Rows are points. Each copy is the shape, with its points in the same order, stretched, turned, moved and blurred by noise. Is it also mirrored, or only turned?

Shape (6 x 3):
[[-0.64  0.25 -0.28]
 [-0.12  0.22 -0.07]
 [-0.06  0.05 -0.04]
 [-0.63 -0.19  0.19]
 [ 0.21 -0.03 -0.22]
 [-0.09 -0.51  0.26]]
Copy 1 (6 x 3):
[[-0.13 -0.56  0.25]
 [-0.10 -0.20  0.03]
 [ 0.07 -0.11  0.07]
 [ 0.26 -0.54  0.02]
 [ 0.19  0.13  0.25]
 [ 0.58 -0.10  0.05]]
Copy 1 is: mirrored
Copy 2 (6 x 3):
[[-0.43  0.70 -0.50]
 [-0.06  0.28 -0.14]
 [-0.04  0.08 -0.09]
 [-0.42  0.25 -0.50]
 [-0.05 -0.04  0.38]
 [-0.29 -0.31  0.10]]
Copy 2 is: mirrored

Shape (9 x 4):
[[ 0.45  0.00  0.41 -0.39]
 [-0.26  0.35 -0.38 -0.06]
 [-0.13 -0.22  0.42 -0.29]
 [-0.26  0.41 -0.11  0.19]
 [-0.35 -0.15  0.18 -0.35]
 [ 0.60  0.13  0.14 -0.17]
 [-0.17 -0.07 -0.20  0.22]
 [ 0.22 -0.06  0.47 -0.24]
 [ 0.68  0.15  0.09 -0.23]]
Copy 1 (9 x 4):
[[ 0.49  0.15 -0.02 -0.18]
 [-0.38  0.12 -0.50 -0.11]
 [ 0.12  0.17  0.19 -0.32]
 [-0.41  0.23 -0.33  0.07]
 [-0.05  0.13 -0.05 -0.39]
 [ 0.41  0.01 -0.23  0.07]
 [-0.42 -0.01 -0.04  0.03]
 [ 0.34  0.20  0.07 -0.18]
 [ 0.44 -0.01 -0.30  0.10]]
Copy 1 is: only turned
Copy 2 (9 x 4):
[[-0.06  0.57 -0.05  0.19]
 [ 0.23 -0.78 -0.21  0.34]
 [-0.49  0.36 -0.15 -0.03]
 [ 0.01 -0.57  0.02  0.49]
 [-0.44 -0.05 -0.43 -0.11]
 [ 0.28  0.38  0.10  0.30]
 [-0.06 -0.32  0.09 -0.12]
 [-0.20  0.56  0.03  0.14]
 [ 0.44  0.39  0.02  0.41]]
Copy 2 is: only turned

Shape (9 x 4):
[[-0.21 -0.02 -0.21 -0.06]
 [ 0.08 -0.19  0.32  0.38]
 [-0.02  0.40  0.23  0.14]
 [ 0.07 -0.28  0.24  0.16]
 [-0.08  0.17 -0.10 -0.35]
 [-0.39 -0.30 -0.01  0.17]
 [ 0.05  0.09  0.09 -0.45]
 [-0.57  0.48 -0.23 -0.04]
 [-0.06  0.13  0.63  0.25]]
Copy 1 (9 x 4):
[[ 0.34 -0.19 -0.20 -0.07]
 [-0.36  0.29 -0.07  0.02]
 [ 0.06  0.09  0.45 -0.33]
 [-0.28  0.23 -0.27 -0.10]
 [ 0.29 -0.18 -0.06 -0.48]
 [ 0.35  0.13 -0.46  0.09]
 [ 0.10 -0.02 -0.12 -0.67]
 [ 0.93 -0.22  0.25 -0.20]
 [-0.12  0.56  0.22 -0.42]]
Copy 1 is: only turned
Copy 2 (9 x 4):
[[ 0.19  0.04  0.13  0.14]
 [-0.19  0.28  0.21 -0.59]
 [-0.34  0.03 -0.09  0.00]
 [-0.07  0.11  0.07 -0.52]
 [ 0.05 -0.33 -0.30  0.27]
 [ 0.03  0.21  0.59 -0.25]
 [ 0.00 -0.48 -0.47  0.15]
 [-0.14 -0.02  0.36  0.56]
 [-0.61 -0.01  0.15 -0.54]]
Copy 2 is: only turned
Copy 3 (9 x 4):
[[ 0.11 -0.09  0.14 -0.04]
 [ 0.04  0.34 -0.41 -0.18]
 [ 0.05  0.60  0.11  0.23]
 [ 0.08  0.03 -0.35  0.08]
 [ 0.05 -0.10  0.12  0.51]
 [ 0.37  0.11 -0.09 -0.30]
 [ 0.01  0.02  0.09  0.68]
 [ 0.30  0.36  0.52  0.07]
 [ 0.28  0.81 -0.24  0.15]]
Copy 3 is: mirrored
Copy 4 (9 x 4):
[[ 0.24 -0.02 -0.06 -0.19]
 [-0.27 -0.34  0.35  0.21]
 [-0.29 -0.17 -0.36 -0.18]
 [-0.13 -0.17  0.39  0.18]
 [ 0.10  0.23 -0.30 -0.26]
 [ 0.22 -0.17  0.37 -0.21]
 [-0.01  0.35 -0.18 -0.18]
 [ 0.27 -0.03 -0.57 -0.71]
 [-0.46 -0.21  0.12 -0.18]]
Copy 4 is: only turned

Shape (11 x 6):
[[-0.02 -0.27  0.10  0.13 -0.57 -0.42]
 [ 0.06  0.94  0.21 -0.47 -0.24 -0.15]
 [ 0.00  0.04 -0.25  0.29  0.25 -0.18]
 [-0.02 -0.32 -0.38  0.28  0.18  0.15]
 [ 0.16  0.01  0.16 -0.47 -0.43  0.01]
 [-0.39 -0.19  0.02  0.14 -0.08 -0.39]
 [ 0.13 -0.16 -0.25 -0.39  0.24 -0.23]
 [-0.48 -0.35  0.29  0.11  0.19  0.01]
 [-0.05  0.16  0.26 -0.03  0.12  0.02]
 [ 0.06 -0.33 -0.32  0.17  0.08 -0.84]
 [ 0.09 -0.07  0.22  0.32 -0.03 -0.17]]
Copy 1 (11 x 6):
[[-0.33  0.07 -0.31 -0.23 -0.67 -0.16]
 [-0.74 -0.11 -0.16 -0.03  0.71 -0.12]
 [ 0.31 -0.18  0.14 -0.32 -0.01 -0.26]
 [ 0.60 -0.12 -0.01 -0.26 -0.22 -0.02]
 [-0.38  0.34 -0.24  0.10 -0.01  0.17]
 [ 0.03 -0.06 -0.27 -0.26 -0.48 -0.57]
 [ 0.16  0.34  0.00 -0.31  0.18 -0.31]
 [ 0.35 -0.03 -0.17  0.25 -0.44 -0.54]
 [-0.01 -0.06  0.03  0.17  0.03 -0.18]
 [ 0.12  0.15  0.07 -0.79 -0.29 -0.61]
 [ 0.08 -0.14  0.14  0.06 -0.30 -0.09]]
Copy 1 is: mirrored
Copy 2 (11 x 6):
[[ 0.46  0.03 -0.47 -0.19 -0.04  0.01]
 [ 0.26 -0.33  0.51 -0.42  0.11 -0.18]
 [-0.17  0.06 -0.55 -0.10  0.33  0.05]
 [-0.13  0.27 -0.52  0.18  0.25  0.14]
 [ 0.50  0.09  0.26 -0.12 -0.02  0.03]
 [ 0.09  0.04 -0.66 -0.06  0.09 -0.21]
 [ 0.21  0.37 -0.17 -0.13  0.45 -0.14]
 [-0.21  0.21 -0.54 -0.15 -0.23 -0.22]
 [-0.05  0.04 -0.06 -0.35 -0.05 -0.08]
 [ 0.32  0.25 -0.83 -0.19  0.59 -0.29]
 [-0.01  0.12 -0.43 -0.37  0.03  0.14]]
Copy 2 is: only turned

Shape (14 x 8):
[[ 0.05  0.35 -0.19  0.49  0.32 -0.08  0.00  0.21]
 [ 0.30 -0.01 -0.05  0.20  0.46 -0.07 -0.03 -0.15]
 [-0.30 -0.01 -0.16  0.23  0.27 -0.09  0.33  0.07]
 [-0.25  0.07  0.28 -0.18 -0.15  0.00 -0.55 -0.21]
 [ 0.15 -0.27 -0.07  0.01 -0.33  0.28 -0.40  0.01]
 [ 0.17 -0.08 -0.25  0.06 -0.23  0.31  0.12  0.37]
 [-0.15 -0.30  0.36 -0.45 -0.30 -0.16 -0.47 -0.07]
 [ 0.00 -0.06 -0.10  0.29  0.24 -0.33  0.18 -0.03]
 [-0.04 -0.19  0.48  0.09 -0.48 -0.33 -0.42 -0.38]
 [ 0.23  0.21 -0.17  0.02 -0.08  0.63  0.36  0.18]
 [ 0.33  0.26  0.04 -0.04 -0.04  0.27  0.24  0.49]
 [-0.02  0.21  0.05  0.49  0.34  0.05  0.49 -0.05]
 [-0.31 -0.40  0.53  0.04 -0.07 -0.01 -0.27  0.02]
 [ 0.09  0.03  0.11  0.19  0.18  0.21 -0.10  0.31]]
Copy 1 (14 x 8):
[[-0.61 -0.21 -0.01 -0.28  0.03  0.08  0.59  0.06]
 [-0.43  0.01  0.13 -0.03 -0.07  0.07  0.14 -0.18]
 [-0.47 -0.40  0.21 -0.12  0.15 -0.43  0.41  0.14]
 [ 0.12  0.08  0.03  0.56 -0.09  0.53  0.07  0.14]
 [ 0.34 -0.30 -0.33 -0.15 -0.25  0.41  0.00 -0.06]
 [ 0.08 -0.26 -0.15 -0.59  0.02 -0.13  0.23 -0.02]
 [ 0.26 -0.01 -0.17  0.68 -0.14  0.34 -0.36  0.33]
 [-0.40 -0.26 -0.11 -0.02 -0.04 -0.30  0.27  0.06]
 [ 0.39 -0.08 -0.68  0.77 -0.22  0.30  0.14 -0.01]
 [ 0.09  0.07  0.33 -0.69  0.29 -0.14  0.42 -0.37]
 [-0.10  0.17  0.09 -0.43  0.33 -0.03  0.21  0.01]
 [-0.52 -0.18  0.25 -0.15  0.37 -0.45  0.70 -0.26]
 [-0.08 -0.43 -0.17  0.75  0.20  0.14 -0.08  0.34]
 [-0.33 -0.23  0.03 -0.01  0.22  0.18  0.20  0.09]]
Copy 1 is: only turned
Copy 2 (14 x 8):
[[-0.23  0.15  0.82  0.35 -0.13 -0.17 -0.64  0.16]
 [-0.45 -0.03  0.28  0.51  0.09 -0.09 -0.10 -0.13]
 [-0.10  0.30  0.30  0.35 -0.12 -0.17 -0.18  0.50]
 [-0.19  0.16 -0.08 -0.44 -0.21  0.26 -0.10 -0.29]
 [-0.10 -0.23 -0.34  0.02  0.14  0.28 -0.50 -0.11]
 [ 0.16 -0.33  0.07  0.49 -0.02  0.26 -0.60  0.22]
 [-0.14 -0.22 -0.44 -0.30 -0.19  0.24  0.09 -0.31]
 [-0.29  0.04  0.38  0.42 -0.02 -0.21 -0.06  0.37]
 [-0.51 -0.20 -0.07 -0.33 -0.21  0.35  0.13 -0.08]
 [ 0.34 -0.12  0.26  0.58  0.05  0.56 -0.36  0.18]
 [ 0.22 -0.42  0.46  0.68 -0.29  0.42 -0.39 -0.04]
 [-0.22  0.31  0.58  0.66 -0.21  0.19 -0.02  0.45]
 [-0.58  0.23 -0.46  0.18 -0.37  0.47  0.02 -0.02]
 [-0.24  0.05  0.19  0.52 -0.28  0.25 -0.42 -0.05]]
Copy 2 is: mirrored

Shape (13 x 9):
[[-0.19  0.36  0.21 -0.05  0.19  0.07 -0.14 -0.04 -0.25]
 [-0.55 -0.27  0.18 -0.13  0.36  0.34  0.03  0.26 -0.39]
 [-0.62 -0.02  0.12 -0.43  0.16 -0.07 -0.24  0.53 -0.15]
 [-0.02  0.11 -0.62 -0.48 -0.07 -0.50  0.52  0.10 -0.34]
 [ 0.10  0.30  0.04  0.46 -0.25 -0.26 -0.09 -0.31  0.04]
 [ 0.33 -0.12 -0.20  0.28 -0.30 -0.33 -0.02 -0.15 -0.04]
 [ 0.35  0.02 -0.05  0.10 -0.53  0.12 -0.10 -0.11  0.27]
 [-0.23  0.02  0.18 -0.50  0.21  0.13 -0.31  0.00 -0.51]
 [ 0.08 -0.24 -0.03 -0.39 -0.27 -0.54  0.42  0.05 -0.23]
 [ 0.28  0.14 -0.14  0.01 -0.26 -0.03  0.20  0.29 -0.21]
 [-0.49 -0.24 -0.26 -0.41  0.23  0.04 -0.30  0.30 -0.50]
 [ 0.47  0.24 -0.08  0.26  0.05 -0.14  0.05 -0.48  0.50]
 [ 0.03  0.03 -0.31  0.01 -0.69 -0.12  0.33 -0.30  0.07]]
Copy 1 (13 x 9):
[[-0.16 -0.08 -0.24 -0.07 -0.44  0.08  0.17 -0.28  0.17]
 [-0.05  0.00 -0.33  0.76 -0.22 -0.07 -0.24 -0.10  0.26]
 [ 0.01 -0.54  0.05  0.39 -0.27  0.35 -0.34 -0.32  0.14]
 [-0.98 -0.02  0.25 -0.06  0.57  0.46  0.17 -0.05  0.19]
 [ 0.17  0.23  0.11 -0.55  0.07  0.00  0.41 -0.26 -0.04]
 [ 0.02  0.31  0.17 -0.38  0.41 -0.07  0.18  0.16  0.05]
 [ 0.48  0.03  0.34 -0.22 -0.02 -0.28  0.24  0.15 -0.55]
 [-0.26 -0.28 -0.41  0.18 -0.50 -0.30 -0.05  0.02  0.39]
 [-0.48 -0.13 -0.17  0.06  0.84 -0.05  0.17  0.14  0.09]
 [-0.19 -0.07  0.23 -0.01  0.09  0.46  0.30  0.35 -0.12]
 [-0.26 -0.18  0.03  0.44 -0.21 -0.01 -0.32 -0.11  0.48]
 [-0.09  0.53  0.14 -0.58  0.07 -0.07  0.13 -0.27 -0.48]
 [ 0.15  0.12  0.50 -0.11  0.49 -0.33  0.54 -0.16 -0.32]]
Copy 1 is: mirrored
Copy 2 (13 x 9):
[[ 0.09  0.43  0.13  0.09  0.08 -0.16 -0.11  0.19  0.00]
 [-0.16  0.45 -0.11  0.71  0.06  0.04  0.18  0.20  0.03]
 [ 0.13  0.67 -0.66  0.22  0.22 -0.05  0.05 -0.04 -0.15]
 [ 0.41  0.25 -0.27  0.19 -0.35 -0.40  0.24 -0.50  0.53]
 [-0.05 -0.06  0.41 -0.41 -0.27  0.09 -0.07  0.12  0.13]
 [ 0.11 -0.26  0.05 -0.21 -0.37  0.23 -0.02 -0.01  0.31]
 [ 0.11 -0.06 -0.06 -0.29 -0.57  0.28 -0.46  0.07 -0.03]
 [ 0.39  0.50 -0.22  0.33  0.18 -0.09  0.03  0.32  0.04]
 [ 0.33  0.41 -0.44 -0.01 -0.20  0.04 -0.03 -0.25  0.66]
 [ 0.28  0.19 -0.09 -0.01 -0.18  0.11 -0.42 -0.42  0.14]
 [ 0.30  0.30 -0.39  0.50  0.01 -0.01  0.44  0.09 -0.05]
 [-0.27 -0.38  0.21 -0.25 -0.52 -0.27 -0.24  0.43  0.21]
 [ 0.13  0.14  0.07 -0.19 -0.84  0.16 -0.02 -0.12  0.30]]
Copy 2 is: mirrored

Shape (14 x 11):
[[ 0.27  0.04 -0.39  0.35  0.06 -0.33 -0.13 -0.17 -0.04 -0.09  0.14]
 [ 0.18  0.26 -0.07  0.24 -0.03  0.07 -0.51  0.16 -0.14 -0.15 -0.15]
 [-0.36  0.20  0.31 -0.05 -0.28 -0.08 -0.15 -0.19 -0.33  0.16  0.68]
 [-0.31 -0.12  0.07  0.29  0.38  0.62  0.06  0.16 -0.13  0.24 -0.40]
 [ 0.02 -0.02 -0.28  0.34 -0.35  0.13  0.07  0.68 -0.09  0.45  0.28]
 [ 0.17  0.03 -0.23 -0.01  0.02  0.32 -0.62 -0.28 -0.32 -0.39 -0.14]
 [-0.23  0.31 -0.39  0.06  0.14 -0.15  0.01  0.58 -0.19 -0.34 -0.17]
 [-0.05 -0.22 -0.33 -0.21 -0.36  0.13 -0.28  0.34 -0.07  0.07 -0.53]
 [ 0.06  0.43  0.13  0.04  0.14 -0.02  0.02  0.12  0.15  0.06  0.30]
 [ 0.10 -0.03 -0.02  0.25  0.10  0.00  0.26  0.52 -0.21 -0.14 -0.33]
 [-0.45  0.09  0.51 -0.08  0.22 -0.15 -0.33  0.26  0.10 -0.41 -0.05]
 [ 0.09 -0.17 -0.14 -0.28  0.75 -0.16 -0.08  0.01 -0.09  0.07  0.18]
 [ 0.02 -0.34 -0.09  0.15 -0.01  0.27 -0.15 -0.03  0.02 -0.34 -0.22]
 [ 0.30 -0.13 -0.16  0.06  0.32  0.10 -0.32 -0.31 -0.12  0.50  0.10]]
Copy 1 (14 x 11):
[[-0.45 -0.08  0.09  0.34 -0.21  0.46  0.22 -0.48  0.22  0.06 -0.06]
 [-0.24  0.30  0.11 -0.18 -0.41  0.57  0.04  0.07 -0.08  0.00  0.11]
 [-0.25  0.33  0.19 -0.46  1.03  0.03  0.53 -0.16  0.17 -0.14  0.34]
 [ 0.29  0.13 -0.20 -0.04  0.19  0.18 -0.12  0.59 -0.63  0.11 -0.75]
 [ 0.27  0.12  0.54  0.00  0.30  0.55 -0.61  0.12  0.09 -0.48 -0.33]
 [-0.29  0.56 -0.26 -0.17 -0.41  0.24  0.34 -0.58 -0.43  0.15 -0.02]
 [ 0.35 -0.05 -0.21  0.07 -0.16  0.82 -0.22  0.11  0.26  0.02  0.28]
 [ 0.29  0.78  0.03  0.54 -0.40 -0.08 -0.35  0.11 -0.14 -0.34 -0.01]
 [-0.17 -0.29  0.33 -0.45  0.17  0.23  0.11  0.12  0.31  0.11  0.03]
 [ 0.31 -0.19  0.23  0.44  0.01  0.60 -0.45  0.24 -0.13  0.26  0.08]
 [-0.12 -0.06  0.04 -0.29  0.10  0.13  0.27  0.60 -0.44  0.02  0.93]
 [-0.27 -0.35 -0.49  0.00  0.19 -0.33 -0.15 -0.12 -0.02  0.50 -0.05]
 [-0.01  0.13  0.17  0.27 -0.20  0.15  0.11 -0.28 -0.78 -0.05 -0.02]
 [-0.50  0.22 -0.21  0.02  0.04 -0.29  0.03 -0.14  0.02  0.23 -0.66]]
Copy 1 is: mirrored
Copy 2 (14 x 11):
[[-0.14 -0.17 -0.19 -0.22 -0.42 -0.41 -0.24  0.02  0.26 -0.15  0.09]
 [-0.65  0.07  0.13 -0.27  0.06 -0.11  0.01 -0.39  0.06  0.04  0.04]
 [ 0.35  0.10 -0.26 -0.01 -0.34  0.19  0.64 -0.05  0.64 -0.21 -0.16]
 [-0.49 -0.03  0.57  0.24  0.36  0.42 -0.29  0.41  0.07  0.16 -0.22]
 [ 0.35 -0.28 -0.15 -0.36 -0.08  0.48 -0.75 -0.22  0.15  0.13 -0.06]
 [-0.67  0.18  0.59  0.04  0.20 -0.31  0.31 -0.46  0.03 -0.37  0.10]
 [-0.51 -0.46 -0.09  0.04 -0.06  0.32 -0.34 -0.21 -0.68  0.07  0.17]
 [ 0.04  0.33  0.51 -0.02  0.13  0.08 -0.44 -0.54 -0.37  0.33  0.42]
 [-0.19  0.25 -0.42 -0.16 -0.06  0.11 -0.02  0.10  0.10 -0.26 -0.20]
 [-0.25 -0.46  0.17 -0.16  0.18  0.13 -0.29  0.16 -0.34  0.31 -0.12]
 [-0.46  0.27  0.07  0.24 -0.08  0.21  0.35 -0.28 -0.28  0.24 -0.63]
 [ 0.06  0.11 -0.29  0.70  0.17 -0.35 -0.29  0.09  0.07 -0.39 -0.37]
 [-0.25  0.04  0.69 -0.05  0.02 -0.08 -0.13 -0.17 -0.16 -0.05 -0.29]
 [ 0.02  0.33 -0.08  0.22  0.16 -0.47 -0.19  0.08  0.74 -0.26 -0.02]]
Copy 2 is: only turned
Copy 3 (14 x 11):
[[ 0.03 -0.44  0.03  0.19  0.28  0.11 -0.11 -0.21  0.06  0.57 -0.08]
 [ 0.15 -0.28  0.15  0.10  0.14 -0.08  0.42 -0.40 -0.20  0.12  0.20]
 [-0.68 -0.11 -0.46  0.39  0.29  0.27  0.39  0.61 -0.12 -0.06 -0.41]
 [ 0.23  0.41 -0.19  0.21 -0.67  0.17  0.11 -0.19  0.03 -0.25  0.34]
 [ 0.78 -0.40 -0.11  0.67  0.44  0.13  0.30  0.10  0.00  0.00 -0.25]
 [-0.10 -0.04 -0.41 -0.24  0.01 -0.14  0.62 -0.49  0.22  0.33  0.29]
 [ 0.30 -0.69 -0.05 -0.08  0.14  0.20  0.21  0.08 -0.51  0.18  0.14]
 [ 0.44  0.01 -0.50  0.07  0.18 -0.51  0.32 -0.43 -0.30 -0.06  0.07]
 [-0.27 -0.48  0.25  0.11 -0.03  0.20 -0.05  0.06 -0.09 -0.15  0.03]
 [ 0.49 -0.13  0.22 -0.10  0.10  0.18 -0.01  0.11 -0.40  0.11  0.04]
 [-0.55 -0.16 -0.09 -0.28 -0.11  0.29  0.18 -0.16 -0.97 -0.38  0.00]
 [-0.44 -0.26 -0.49 -0.22  0.08  0.48 -0.39 -0.19  0.20 -0.08  0.65]
 [ 0.17  0.13 -0.27 -0.22 -0.15  0.04  0.25 -0.46 -0.07  0.19 -0.14]
 [-0.20  0.10 -0.34  0.37  0.04  0.00 -0.15 -0.36  0.54  0.05  0.51]]
Copy 3 is: mirrored
Copy 4 (14 x 11):
[[-0.29  0.18 -0.23  0.38 -0.21 -0.39 -0.17  0.39 -0.08  0.12 -0.19]
 [-0.28 -0.04  0.01  0.25 -0.14  0.10  0.21 -0.30 -0.45  0.28 -0.06]
 [ 0.00  0.68  0.00 -0.20  0.56 -0.30  0.29 -0.49  0.09  0.18  0.15]
 [ 0.68 -0.30  0.09 -0.23  0.15  0.01 -0.16 -0.41 -0.23  0.23 -0.14]
 [-0.31  0.07  0.31 -0.06 -0.40 -0.98  0.24 -0.54  0.16 -0.06 -0.09]
 [-0.20 -0.03 -0.33  0.18  0.14  0.52 -0.15 -0.37 -0.19  0.41 -0.16]
 [-0.24 -0.14  0.08 -0.50 -0.26 -0.24  0.09  0.00 -0.13  0.41 -0.30]
 [-0.22 -0.22  0.45 -0.01  0.02 -0.21 -0.23 -0.39  0.10  0.30 -0.25]
 [-0.16  0.09 -0.13 -0.06 -0.02 -0.22  0.46 -0.05  0.00  0.04  0.09]
 [ 0.04 -0.28  0.17 -0.20 -0.17 -0.39  0.11 -0.06 -0.48 -0.11 -0.24]
 [ 0.19  0.22  0.25 -0.44  0.09  0.59  0.36  0.06 -0.42  0.18 -0.01]
 [ 0.00  0.06 -0.19 -0.32  0.09 -0.12 -0.24  0.32  0.01 -0.08  0.34]
 [ 0.10 -0.15 -0.07  0.00  0.04  0.35 -0.27  0.00 -0.15  0.03 -0.46]
 [ 0.01  0.09 -0.18  0.38  0.16 -0.37 -0.18 -0.10 -0.01  0.00  0.28]]
Copy 4 is: mirrored
